Each row is a point. The points of each table are mixes of a few directions, plus a little noise. Count the directions of each table, and those that both share. Where both have some left over, give the other angles between the two spaces (their principal angles), to ten degrees, smallest first.

First (7 x 3):
3	-3	-2
20	-56	-20
40	-13	-28
-27	20	21
31	-11	-21
-90	62	68
23	-1	-14
Second:
58	-35	-42
-37	21	27
-52	29	37
30	-17	-22
Directions: first 2, second 1, shared 1

First:
-12	0	-3	-9	10	34
-2	-16	30	7	-14	-95
-18	-2	0	-13	13	37
20	11	-17	10	-5	14
0	-2	3	1	-1	-9
13	8	-13	6	-2	18
Second, 6 rows:
-17	0	25	-3	23	19
-32	-24	4	2	25	-26
-26	-8	36	-30	-9	-9
10	12	8	-2	-3	19
41	17	-20	28	-8	-4
25	3	-53	4	-28	1
Directions: first 2, second 4, shared 2

First, 7 rows:
-25	-27	-13	0	0	2	-15	-20	3
-31	7	94	-31	-14	-2	56	-90	14
47	20	28	-46	14	0	39	18	-3
19	-7	-32	-5	11	1	-14	33	-6
-27	11	1	43	-17	-2	-11	-13	3
5	0	-41	27	1	0	-28	36	-5
8	-5	-39	16	6	0	-26	34	-6
Second (10 x 9):
-3	-5	-5	0	2	1	-4	-1	-1
-35	-62	-58	-4	10	5	-49	-7	0
0	1	2	-1	0	0	0	1	0
53	95	90	2	-14	-9	74	11	-1
14	27	27	1	-5	-1	20	4	0
1	5	1	1	-1	0	3	0	-1
-1	-1	1	0	0	1	-1	1	1
-37	-69	-65	-2	10	6	-53	-7	1
32	58	53	2	-8	-5	44	6	-1
-25	-47	-44	-1	7	4	-35	-4	1
Directions: first 3, second 1, shared 1

First:
3	-9	-37	-23	5	-14	-16	-29	43	17	8
10	9	-11	59	-4	-31	10	6	-41	-14	44
18	16	55	-2	-10	10	16	42	-13	-30	-18
22	-46	-60	-29	1	-42	-16	-38	49	50	-56
-37	-9	-37	-23	11	13	-14	-34	17	37	28
-10	17	9	-37	1	15	-6	3	34	-2	33
-8	17	84	4	-13	37	31	64	-61	-18	-23
-1	6	-3	52	8	13	0	-13	-26	-43	-16
Second (11 x 11):
44	33	-58	-5	-24	39	13	36	-12	7	8
-2	-2	2	0	1	-1	0	-2	1	-1	0
47	34	-60	-4	-27	41	13	39	-13	8	8
2	2	-1	0	0	1	0	0	0	1	0
-69	-50	87	7	38	-59	-19	-56	18	-12	-14
-73	-54	95	7	41	-65	-22	-60	21	-15	-14
54	38	-69	-5	-30	47	16	44	-15	10	11
-26	-18	33	2	15	-22	-7	-21	8	-4	-4
31	22	-40	-3	-17	28	9	25	-9	7	6
-36	-23	44	4	19	-29	-11	-26	10	-6	-6
25	18	-30	-2	-12	21	8	19	-8	5	4
Directions: first 5, second 1, shared 0; angles 80

First (9 x 14):
10	-25	-6	-20	29	46	-1	8	22	-36	5	-19	-54	7
3	11	-5	2	1	11	-13	17	-8	-5	-10	4	1	-7
15	33	-20	-13	-21	29	15	-5	11	-22	0	10	12	-23
-6	-29	15	17	-19	-36	7	-38	-13	6	26	11	17	3
-9	-67	29	33	-2	-36	-29	-24	-39	-3	25	13	-5	12
-24	-29	26	15	15	-59	3	-10	-6	47	6	-13	5	30
12	34	-18	-6	12	48	-32	53	-9	-19	-34	4	-11	-14
11	21	-17	-24	12	41	9	16	25	-19	-11	-11	-20	-6
-13	51	-3	-4	-27	-46	40	-19	17	50	-5	1	56	-2
Second (11 x 14):
-3	2	2	3	1	-6	-5	4	-5	7	-4	1	4	1
9	-6	-7	-11	-4	20	12	-14	14	-22	12	-2	-12	-5
19	-14	-15	-26	-8	46	27	-31	31	-51	26	-4	-29	-12
2	-1	-1	-3	0	4	2	-4	2	-5	3	0	-3	-1
-4	3	3	4	1	-9	-5	6	-6	10	-5	1	5	2
-19	13	15	23	7	-42	-25	28	-29	46	-24	3	26	10
-12	9	10	16	4	-28	-18	20	-20	31	-16	3	18	8
-20	14	16	25	8	-46	-29	32	-31	52	-27	4	29	12
7	-6	-6	-11	-4	19	12	-13	13	-23	12	-2	-12	-5
-19	14	15	24	8	-45	-28	30	-31	49	-26	4	28	11
37	-26	-28	-46	-14	86	53	-60	60	-95	49	-8	-52	-22
Directions: first 4, second 1, shared 1

First (10 x 20):
4	8	5	3	0	0	3	4	-7	0	4	3	-1	-2	5	0	1	0	-3	-2
-14	-35	-23	-10	1	-2	-14	-19	30	3	-19	-14	2	10	-22	1	-3	-3	16	11
-3	-7	-5	-2	0	0	-3	-4	6	1	-4	-3	1	2	-5	0	-1	-1	4	3
1	2	1	0	0	0	1	1	-2	0	1	1	0	0	1	0	0	0	-1	0
4	10	6	3	-1	0	4	5	-8	-1	5	4	-1	-2	6	-1	1	1	-4	-3
-38	-95	-60	-27	3	-6	-38	-51	79	8	-52	-39	5	26	-59	3	-8	-6	43	29
19	48	30	13	-1	2	19	25	-39	-4	26	19	-3	-13	30	-2	4	3	-22	-14
6	15	9	4	0	1	6	8	-12	-1	8	6	0	-4	9	0	1	1	-7	-4
19	47	30	13	-1	3	19	26	-39	-3	26	19	-2	-13	30	-1	4	3	-22	-14
4	9	6	2	0	1	4	5	-8	-1	5	3	-1	-2	6	0	1	0	-4	-3
Second (9 x 20):
-7	-3	-1	7	-18	1	22	8	-23	-29	-12	-4	9	-1	-9	3	39	23	-22	34
18	6	-2	-4	17	-6	-24	-24	11	41	40	23	2	11	24	-7	-20	-14	37	-14
-3	-13	14	3	7	-16	9	-1	-9	34	-7	-6	-5	-20	18	-10	-23	-26	-6	-31
1	32	-7	2	-9	6	1	6	-20	-36	3	18	9	19	-15	7	25	41	16	-10
0	-32	-1	-4	2	2	1	-5	21	19	-2	-18	-5	-12	7	-3	-5	-27	-19	39
5	17	-6	-6	0	7	-7	4	1	-13	2	8	1	10	-10	1	4	19	17	-4
2	-28	16	0	3	-20	21	-4	-18	50	-6	-11	-2	-30	26	-19	-10	-28	-12	-4
-16	14	-8	13	8	12	-35	-6	41	-36	11	4	-8	28	-13	30	-29	-16	-5	-23
-2	7	-6	-12	-10	13	13	23	-5	-30	-30	-13	-1	-6	-27	-2	18	28	-5	13
Directions: first 1, second 5, shared 0; angles 50
